Rows are points. The points of each table are mixes of a few directions, plus a little noise. How many directions does each table use, and how many do they share? Where both have some left over, give the other angles between the two spaces (their principal angles), to ten degrees, smallest first.

First:
[[-0.26 -0.25]
 [-0.45 -0.43]
 [ 0.26  0.25]
 [-0.22 -0.21]
 [ 0.48  0.46]
 [-0.02 -0.02]
 [ 0.19  0.21]]
Second:
[[ 0.17  0.18]
 [-0.14 -0.16]
 [-0.15 -0.15]
 [ 0.48  0.48]
 [-0.37 -0.37]]
Directions: first 1, second 1, shared 1

First (7 x 6):
[[-0.02  0.12  0.39  0.03 -0.13 -0.11]
 [-0.01  0.08  0.24  0.00 -0.09 -0.06]
 [ 0.02 -0.30 -0.86 -0.09  0.26  0.23]
 [ 0.00 -0.09 -0.27 -0.02  0.08  0.07]
 [-0.03  0.41  1.28  0.09 -0.40 -0.32]
 [ 0.02 -0.11 -0.37 -0.02  0.12  0.07]
 [ 0.01 -0.12 -0.41 -0.03  0.14  0.11]]
Second:
[[ 0.02 -0.20 -0.60 -0.05  0.19  0.15]
 [-0.05  0.44  1.33  0.09 -0.40 -0.34]
 [ 0.01 -0.13 -0.39 -0.03  0.12  0.10]
 [-0.01  0.07  0.24  0.02 -0.07 -0.05]
 [ 0.01 -0.10 -0.30 -0.02  0.09  0.07]
 [ 0.01 -0.09 -0.28 -0.02  0.08  0.07]]
Directions: first 1, second 1, shared 1

First (8 x 11):
[[ 0.19  0.01  0.01  0.23 -0.02  0.12  0.11  0.10 -0.04  0.12 -0.17]
 [-0.15  0.21 -0.08  0.05  0.05 -0.03 -0.10 -0.20  0.00 -0.11 -0.21]
 [-0.12  0.30 -0.11  0.19  0.06  0.01 -0.10 -0.23 -0.01 -0.10 -0.38]
 [-0.22 -0.32  0.09 -0.62 -0.03 -0.22 -0.10  0.07  0.08 -0.12  0.69]
 [ 0.09  0.33 -0.10  0.47  0.05  0.15  0.02 -0.15 -0.06  0.04 -0.60]
 [ 0.04 -0.84  0.28 -0.88 -0.14 -0.21  0.10  0.51  0.10  0.08  1.30]
 [ 0.49 -0.02  0.04  0.56 -0.06  0.29  0.28  0.27 -0.09  0.33 -0.37]
 [-0.32  0.34 -0.13 -0.01  0.09 -0.10 -0.21 -0.36  0.02 -0.23 -0.27]]
Second:
[[ 0.31 -0.47  0.09  0.07 -0.08 -0.05  0.61  0.49 -0.32  0.06  0.22]
 [ 0.04  0.08 -0.06  0.01 -0.17  0.10 -0.15 -0.03  0.17  0.11  0.07]
 [-0.23 -0.35  0.35 -0.50  0.54 -0.20 -0.28 -0.03  0.07 -0.13  0.33]
 [ 0.15 -0.02  0.10 -0.47 -0.37  0.28 -0.72  0.01  0.71  0.48  0.77]
 [-0.23 -0.08  0.13 -0.17  0.42 -0.16 -0.11 -0.13 -0.05 -0.20 -0.05]
 [-0.40  0.10  0.13 -0.18  0.50 -0.18 -0.32 -0.32  0.01 -0.25 -0.17]
 [-0.14  0.64 -0.40  0.71 -0.07 -0.02  0.34 -0.34 -0.38 -0.31 -1.02]
 [-0.01 -0.42  0.20 -0.17  0.34 -0.20  0.26  0.20 -0.24 -0.12  0.13]
 [ 0.09  0.22 -0.20  0.27 -0.24  0.11  0.16 -0.02 -0.06  0.02 -0.25]
 [ 0.27 -0.09 -0.12  0.31 -0.28  0.05  0.48  0.25 -0.23  0.06 -0.09]
 [ 0.18  0.36 -0.27  0.18 -0.58  0.28 -0.19 -0.09  0.33  0.29  0.03]]
Directions: first 2, second 3, shared 1; angles 40

First:
[[ 0.05  0.28 -0.03  0.19 -0.38 -0.34 -0.04  0.16  0.08 -0.37 -0.16 -0.11
  -0.03  0.41  0.07  0.22 -0.32  0.08]
 [-0.26 -0.56  0.02 -0.30  0.70  0.43  0.02 -0.24 -0.03  0.57  0.29  0.03
  -0.02 -0.66  0.05 -0.51  0.47 -0.18]
 [-0.20  0.17 -0.74  0.34 -0.45 -0.73 -0.10 -0.20 -0.05 -0.08  0.22 -0.38
  -0.31  0.28  0.31 -0.21  0.01 -0.24]
 [-0.17 -0.42  0.21 -0.05  0.25 -0.03 -0.24  0.27  0.35  0.13 -0.03 -0.09
  -0.05 -0.08  0.39 -0.27 -0.10 -0.02]
 [-0.28  0.13  0.28 -0.17  0.27  0.15  0.31 -0.07 -0.07 -0.29 -0.02 -0.09
   0.08 -0.02 -0.27  0.06 -0.08  0.10]
 [ 0.19 -0.59  0.20 -0.15  0.34  0.36 -0.33  0.19  0.23  0.57  0.01  0.23
   0.04 -0.40  0.29 -0.26  0.20 -0.06]
 [-0.13  0.03  0.21 -0.06  0.10  0.02  0.08  0.09  0.08 -0.19 -0.07 -0.06
   0.04  0.06 -0.03  0.04 -0.15  0.08]
 [ 0.12  0.48  0.06 -0.21  0.12  0.50  0.57 -0.47 -0.58 -0.13  0.07  0.25
   0.22 -0.20 -0.85  0.36  0.27  0.10]
 [ 0.70  0.48 -0.22  0.41 -0.95 -0.38 -0.27  0.26  0.00 -0.21 -0.31  0.21
   0.03  0.60  0.06  0.58 -0.32  0.12]]
Second, 10 rows:
[[ 0.63  0.19 -0.30  0.08 -0.29  0.05 -0.16  0.08 -0.27  0.27 -0.07  0.10
   0.38 -0.13 -0.52  0.39  0.23  0.17]
 [-0.47  0.14 -0.11  0.14 -0.13 -0.44  0.11 -0.08  0.11 -0.40  0.07 -0.30
  -0.30  0.34  0.31 -0.19 -0.26 -0.12]
 [ 0.42 -0.07  0.04 -0.08  0.04  0.33 -0.10  0.07 -0.11  0.33 -0.05  0.23
   0.27 -0.26 -0.30  0.19  0.22  0.11]
 [ 0.22 -0.49  0.57 -0.36  0.57  0.82 -0.05  0.08  0.08  0.50 -0.06  0.49
   0.18 -0.52 -0.06 -0.08  0.24  0.05]
 [-0.97 -0.20  0.35 -0.07  0.33 -0.20  0.25 -0.14  0.39 -0.48  0.11 -0.23
  -0.59  0.27  0.77 -0.57 -0.39 -0.25]
 [ 0.15  0.14 -0.19  0.09 -0.18 -0.13 -0.04  0.01 -0.09 -0.01 -0.01 -0.05
   0.08  0.05 -0.14  0.13  0.02  0.04]
 [ 0.56  0.11 -0.20  0.03 -0.18  0.13 -0.14  0.08 -0.22  0.28 -0.06  0.13
   0.34 -0.17 -0.44  0.32  0.22  0.15]
 [-0.81 -0.08  0.18  0.01  0.16 -0.30  0.21 -0.12  0.30 -0.47  0.10 -0.27
  -0.50  0.31  0.62 -0.44 -0.35 -0.21]
 [-0.17 -0.27  0.34 -0.17  0.33  0.30  0.06 -0.01  0.14  0.08  0.01  0.14
  -0.09 -0.16  0.18 -0.19  0.00 -0.05]
 [ 0.44  0.53 -0.68  0.32 -0.67 -0.53 -0.12  0.03 -0.31 -0.10 -0.03 -0.24
   0.24  0.25 -0.44  0.42  0.05  0.12]]
Directions: first 4, second 2, shared 1; angles 30

First (8 x 32):
[[ 0.10 -0.27  0.32  0.08  0.05 -0.09  0.10  0.10  0.15 -0.11  0.28  0.05
  -0.36  0.56  0.00 -0.30  0.02  0.16 -0.01 -0.22 -0.16 -0.23  0.17 -0.13
  -0.25  0.03 -0.07 -0.06 -0.15  0.32  0.33 -0.18]
 [-0.45 -0.48  0.16  0.53  0.25 -0.04 -0.35  0.41 -0.06 -0.09 -0.28 -0.09
   0.37 -0.18  0.35 -0.27 -0.19 -0.39 -0.56  0.01 -0.68 -0.36 -0.39  0.41
   0.04 -0.70 -0.58  0.44 -0.43  0.33 -0.02  0.15]
 [-0.13  0.46 -0.45 -0.15 -0.05  0.06 -0.22 -0.18 -0.31  0.15 -0.42 -0.07
   0.48 -0.80  0.05  0.36 -0.01 -0.11 -0.03  0.30  0.21  0.27 -0.23  0.25
   0.35 -0.06  0.11  0.16  0.19 -0.46 -0.57  0.26]
 [ 0.19  0.21 -0.31 -0.26 -0.26  0.30  0.39 -0.22  0.25  0.11  0.03  0.01
   0.07 -0.20 -0.37  0.55  0.07 -0.18  0.51  0.17  0.52  0.54  0.06 -0.35
   0.16  0.46  0.35 -0.44  0.46 -0.43  0.07  0.04]
 [-0.33 -0.23  0.07  0.33  0.18 -0.06 -0.32  0.25 -0.14 -0.05 -0.25 -0.07
   0.30 -0.22  0.27 -0.19 -0.13 -0.22 -0.43  0.04 -0.46 -0.25 -0.29  0.35
   0.06 -0.51 -0.38  0.36 -0.30  0.18 -0.14  0.13]
 [ 0.32  0.28  0.17 -0.31  0.00 -0.28 -0.01 -0.22 -0.18 -0.02  0.30  0.09
  -0.53  0.47 -0.01 -0.31  0.15  0.64  0.09 -0.21  0.20 -0.19  0.39 -0.10
  -0.23  0.29  0.28 -0.04 -0.02  0.13 -0.01 -0.23]
 [ 0.00 -0.70  0.38  0.31  0.01  0.14  0.34  0.30  0.54 -0.15  0.33  0.04
  -0.26  0.65 -0.11 -0.16 -0.06 -0.29  0.07 -0.21 -0.29 -0.12  0.05 -0.30
  -0.26 -0.03 -0.24 -0.25 -0.13  0.40  0.70 -0.16]
 [ 0.31  0.71 -0.34 -0.54 -0.18 -0.04  0.06 -0.45 -0.25  0.16  0.00  0.04
  -0.09 -0.26 -0.19  0.31  0.16  0.40  0.36  0.12  0.64  0.33  0.23 -0.13
   0.13  0.50  0.53 -0.18  0.39 -0.47 -0.37  0.00]]
Second:
[[-0.65 -0.16 -0.13  0.50  0.27  0.09 -0.26  0.14  0.19 -0.04 -0.24  0.20
  -0.56  0.10 -0.02 -0.62 -0.46  0.19 -0.25  0.25 -0.11  0.15 -0.08  0.23
  -0.33 -0.41 -0.21  0.07 -0.05  0.31 -0.01 -0.18]
 [-0.34 -0.09 -0.08  0.32  0.17  0.08 -0.17  0.06  0.03 -0.02 -0.11  0.10
  -0.31  0.06  0.05 -0.33 -0.29  0.15 -0.17  0.13 -0.04  0.09 -0.06  0.16
  -0.15 -0.24 -0.16  0.05 -0.05  0.19 -0.04 -0.10]
 [ 0.63  0.35  0.14 -0.73 -0.27 -0.15  0.11 -0.36 -0.80  0.04  0.26 -0.34
   0.57 -0.37  0.14  0.74  0.52  0.05  0.28 -0.37  0.41  0.05  0.09 -0.07
   0.64  0.63  0.35  0.14  0.14 -0.37 -0.11  0.13]
 [ 0.27  0.09  0.10 -0.42 -0.22 -0.10  0.11 -0.03 -0.02  0.07  0.04 -0.12
   0.23 -0.08 -0.18  0.23  0.26 -0.18  0.25 -0.12  0.00  0.01 -0.02 -0.16
   0.14  0.25  0.28 -0.07  0.13 -0.20  0.12  0.04]
 [ 0.21  0.01  0.13 -0.45 -0.29 -0.11  0.20  0.11  0.41  0.11 -0.04 -0.01
   0.23  0.05 -0.39  0.11  0.27 -0.39  0.36 -0.02 -0.18 -0.04 -0.04 -0.32
  -0.09  0.17  0.34 -0.20  0.12 -0.19  0.25  0.04]
 [-0.24 -0.27 -0.05  0.40  0.10  0.08  0.08  0.34  0.73 -0.03 -0.14  0.23
  -0.26  0.34 -0.16 -0.40 -0.23 -0.18 -0.12  0.25 -0.35 -0.14 -0.04 -0.12
  -0.51 -0.38 -0.22 -0.21 -0.12  0.24  0.16 -0.03]
 [-0.73  0.35 -0.07 -0.09  0.21 -0.09 -0.70 -0.59 -1.45  0.00 -0.10 -0.22
  -0.47 -0.66  0.28 -0.26 -0.36  0.77 -0.22 -0.15  0.64  0.73 -0.11  0.81
   0.66  0.17  0.22  0.69  0.22  0.03 -0.42 -0.28]
 [ 0.31 -0.03  0.05 -0.15 -0.13  0.00  0.22  0.10  0.28  0.00  0.06  0.02
   0.25  0.12 -0.10  0.19  0.20 -0.21  0.12 -0.03 -0.12 -0.17  0.03 -0.24
  -0.09  0.08  0.03 -0.18 -0.01 -0.10  0.11  0.09]
 [ 0.59 -0.23 -0.06  0.56  0.15  0.19  0.42  0.35  0.54 -0.16  0.22  0.14
   0.31  0.45  0.33  0.30  0.05 -0.13 -0.23  0.06 -0.22 -0.68  0.19 -0.32
  -0.32 -0.29 -0.65 -0.32 -0.32  0.15  0.00  0.24]]
Directions: first 3, second 3, shared 0; angles 40, 50, 90

First:
[[-0.01  0.15 -0.07 -0.27 -0.21 -0.07  0.15 -0.49 -0.14  0.03 -0.07  0.12
   0.07  0.20 -0.01  0.19 -0.38  0.00  0.19 -0.21 -0.22  0.10  0.38 -0.16
  -0.09 -0.36 -0.01 -0.46  0.13 -0.20  0.16 -0.17]
 [ 0.05 -0.54  0.23  0.91  0.75  0.26 -0.44  1.69  0.42 -0.09  0.20 -0.39
  -0.24 -0.64  0.02 -0.64  1.34 -0.02 -0.68  0.77  0.75 -0.36 -1.32  0.54
   0.30  1.25  0.03  1.56 -0.46  0.66 -0.54  0.55]
 [-0.02  0.16 -0.08 -0.28 -0.23 -0.08  0.14 -0.51 -0.15  0.02 -0.06  0.12
   0.07  0.19  0.00  0.19 -0.40  0.01  0.19 -0.23 -0.22  0.10  0.39 -0.17
  -0.08 -0.38 -0.01 -0.46  0.12 -0.18  0.16 -0.15]
 [ 0.01 -0.12  0.06  0.23  0.18  0.05 -0.10  0.39  0.10 -0.01  0.03 -0.09
  -0.05 -0.15  0.02 -0.15  0.31  0.00 -0.16  0.19  0.17 -0.10 -0.31  0.12
   0.07  0.29  0.01  0.38 -0.11  0.15 -0.14  0.13]
 [ 0.00  0.05 -0.02 -0.10 -0.09 -0.03  0.05 -0.17 -0.05  0.00 -0.01  0.05
   0.03  0.06  0.00  0.08 -0.13  0.00  0.07 -0.09 -0.08  0.04  0.15 -0.06
  -0.03 -0.13  0.00 -0.17  0.05 -0.07  0.06 -0.06]
 [-0.01  0.10 -0.05 -0.19 -0.14 -0.05  0.09 -0.33 -0.09  0.01 -0.04  0.09
   0.05  0.13  0.00  0.12 -0.25  0.00  0.13 -0.16 -0.16  0.07  0.26 -0.10
  -0.07 -0.24  0.00 -0.29  0.09 -0.12  0.12 -0.10]
 [-0.01  0.05 -0.03 -0.09 -0.05 -0.02  0.04 -0.15 -0.05  0.00 -0.01  0.03
   0.02  0.06  0.00  0.05 -0.12  0.00  0.05 -0.08 -0.06  0.03  0.11 -0.05
  -0.02 -0.11  0.00 -0.15  0.05 -0.06  0.05 -0.05]
 [-0.01  0.14 -0.06 -0.23 -0.19 -0.07  0.11 -0.42 -0.11  0.02 -0.06  0.12
   0.07  0.17 -0.01  0.17 -0.33  0.02  0.18 -0.19 -0.19  0.10  0.33 -0.14
  -0.07 -0.32 -0.01 -0.38  0.11 -0.18  0.14 -0.13]]
Second (9 x 32):
[[ 0.07  0.12 -0.48 -0.03 -0.45  0.14  0.19 -0.50  0.07  0.25 -0.07 -0.15
  -0.30  0.36 -0.08  0.10  0.14  0.68  0.10  0.28 -0.20  0.17  0.29 -0.71
   0.10  0.08  0.40 -0.43  0.49  0.15 -0.14  0.19]
 [ 0.07  0.05 -0.42  0.03 -0.36  0.12  0.10 -0.48  0.03  0.24 -0.06 -0.19
  -0.26  0.31 -0.08  0.09  0.24  0.65  0.05  0.28 -0.11  0.08  0.22 -0.65
   0.08  0.03  0.40 -0.32  0.40  0.19 -0.17  0.20]
 [ 0.05  0.02 -0.35  0.10 -0.28  0.09 -0.03 -0.47 -0.05  0.23  0.00 -0.25
  -0.26  0.27 -0.09  0.08  0.44  0.67 -0.03  0.30  0.00 -0.04  0.12 -0.62
   0.07 -0.07  0.40 -0.19  0.31  0.24 -0.24  0.24]
 [-0.11 -0.14  0.71 -0.04  0.62 -0.19 -0.18  0.79 -0.04 -0.40  0.08  0.32
   0.45 -0.52  0.13 -0.15 -0.40 -1.10 -0.09 -0.46  0.20 -0.15 -0.37  1.11
  -0.16 -0.04 -0.66  0.57 -0.70 -0.30  0.30 -0.33]
 [-0.01  0.13 -0.06 -0.21 -0.07  0.04  0.26  0.13  0.20 -0.04 -0.09  0.21
   0.04  0.05  0.04  0.01 -0.56 -0.19  0.18 -0.15 -0.28  0.27  0.14  0.08
   0.04  0.21 -0.13 -0.22  0.15 -0.18  0.19 -0.14]
 [-0.09 -0.14  0.57  0.04  0.53 -0.18 -0.23  0.58 -0.10 -0.30  0.09  0.18
   0.34 -0.40  0.07 -0.13 -0.11 -0.79 -0.12 -0.30  0.26 -0.20 -0.33  0.84
  -0.12 -0.09 -0.47  0.54 -0.58 -0.18  0.15 -0.22]
 [-0.03  0.10  0.14 -0.26  0.09  0.00  0.26  0.37  0.22 -0.16 -0.07  0.34
   0.17 -0.09  0.08 -0.04 -0.75 -0.54  0.17 -0.32 -0.26  0.26  0.06  0.38
   0.00  0.22 -0.35 -0.11 -0.06 -0.29  0.30 -0.26]
 [-0.03 -0.13  0.22  0.16  0.21 -0.07 -0.28  0.05 -0.17 -0.05  0.08 -0.12
   0.06 -0.16 -0.01 -0.04  0.41 -0.08 -0.16  0.03  0.27 -0.27 -0.21  0.19
  -0.06 -0.19 -0.03  0.33 -0.26  0.09 -0.11  0.06]
 [ 0.05 -0.02 -0.31  0.17 -0.27  0.06 -0.11 -0.51 -0.12  0.23  0.01 -0.30
  -0.24  0.22 -0.08  0.07  0.59  0.69 -0.08  0.34  0.10 -0.12  0.08 -0.61
   0.05 -0.13  0.42 -0.12  0.25  0.28 -0.28  0.26]]
Directions: first 1, second 2, shared 0; angles 50
